Rows are points. Each copy is the shape, with its points in the same order, stretched, turned, moved and blurred by noise. Is it also mirrored, or only turned?

Shape, 7 rows:
[[ 14  -2]
 [-50 -15]
 [ -7  22]
 [ -5 -17]
 [  7  12]
 [ 40  56]
 [-38 -36]]
Copy 1:
[[  3  17]
 [  7 -38]
 [-20   6]
 [ 16  -3]
 [-10  14]
 [-45  52]
 [ 25 -36]]
Copy 1 is: only turned
Copy 2 (7 x 2):
[[ 24  -7]
 [-42 -19]
 [  2  19]
 [  5 -26]
 [ 22   5]
 [ 48  48]
 [-30 -39]]
Copy 2 is: only turned

Shape:
[[-24  -3  14]
 [-38   4  17]
 [-13  57 -20]
 [-35  -2   5]
 [-11 -29  -8]
 [-21 -24  96]
 [-11  11 -29]
 [-32  11 -20]]
Copy 1:
[[-12  15  -3]
 [-18  27   0]
 [-29  14  50]
 [-22  15   2]
 [ -3  -2  -9]
 [ 46  64  -9]
 [-27  -9  16]
 [-37   3  11]]
Copy 1 is: mirrored
Copy 2, 8 rows:
[[ -21   25    4]
 [ -23   23   16]
 [  34   61    9]
 [  -7   14   16]
 [   3  -15   -9]
 [-109   24  -10]
 [  37   21    4]
 [  23   12   15]]
Copy 2 is: mirrored
Copy 3:
[[-12   4   3]
 [-26   4  -3]
 [ 15  -1 -52]
 [-19   8  -5]
 [  2  19  18]
 [-49 -38  56]
 [ 13  20 -23]
 [ -8  20 -22]]
Copy 3 is: mirrored

Shape, 10 rows:
[[-20 -16   8  26  31  30]
 [ 24 -10 -12  -4 -37  24]
 [-27 -24  47 -24  46 -19]
 [  6  18 -41 -13  -7   0]
 [  8 -32 -36  16  15  24]
 [-38 -17  -2  -8   7  -2]
 [-15   0 -13  19  -2 -14]
 [ 14  38  39 -45  25  11]
 [ -6 -10  -6   1  43  21]
 [-28 -18 -33  38 -13 -72]]
Copy 1 (10 x 6):
[[ -5  21  28   7  44  19]
 [ 44  26  23  23   6 -10]
 [-52  25   4 -10   1   0]
 [ 14 -15   0 -25 -14  -7]
 [ 25  14  38   4  -6  21]
 [-14  -4  37  -4  -7  -1]
 [  0 -19   9   1   7   0]
 [-29  38 -39 -31  25 -23]
 [-10  21  14 -20  11  19]
 [-14 -69  16  16 -25  17]]
Copy 1 is: mirrored
Copy 2:
[[-22  75 -34  11   2  -4]
 [ 30 -16  16  29 -14  31]
 [-22  40 -24 -47 -48 -57]
 [ 42 -37  10  19   5  12]
 [ 27  35 -36  42  -1  19]
 [ 28  26 -12 -20 -14  13]
 [ 30  32  12  20  23   4]
 [-50 -40  20 -46 -24 -41]
 [-13  39 -37   3  -5 -13]
 [103  39  14  37  30  -8]]
Copy 2 is: only turned
Copy 3 (10 x 6):
[[ 34  17 -41 -10  15  -3]
 [-23  19   5  23 -27   4]
 [ 48  11   0 -25  40 -43]
 [-41  -6 -23 -10  11  14]
 [ -8  -5 -61   7  -8  -7]
 [ 20  16 -10  14  35 -18]
 [  2 -26 -16  15  16   8]
 [ -1  37  14 -84  27  -2]
 [ 10  13 -51 -35  19  -9]
 [ -3 -96 -16  70  22   2]]
Copy 3 is: mirrored
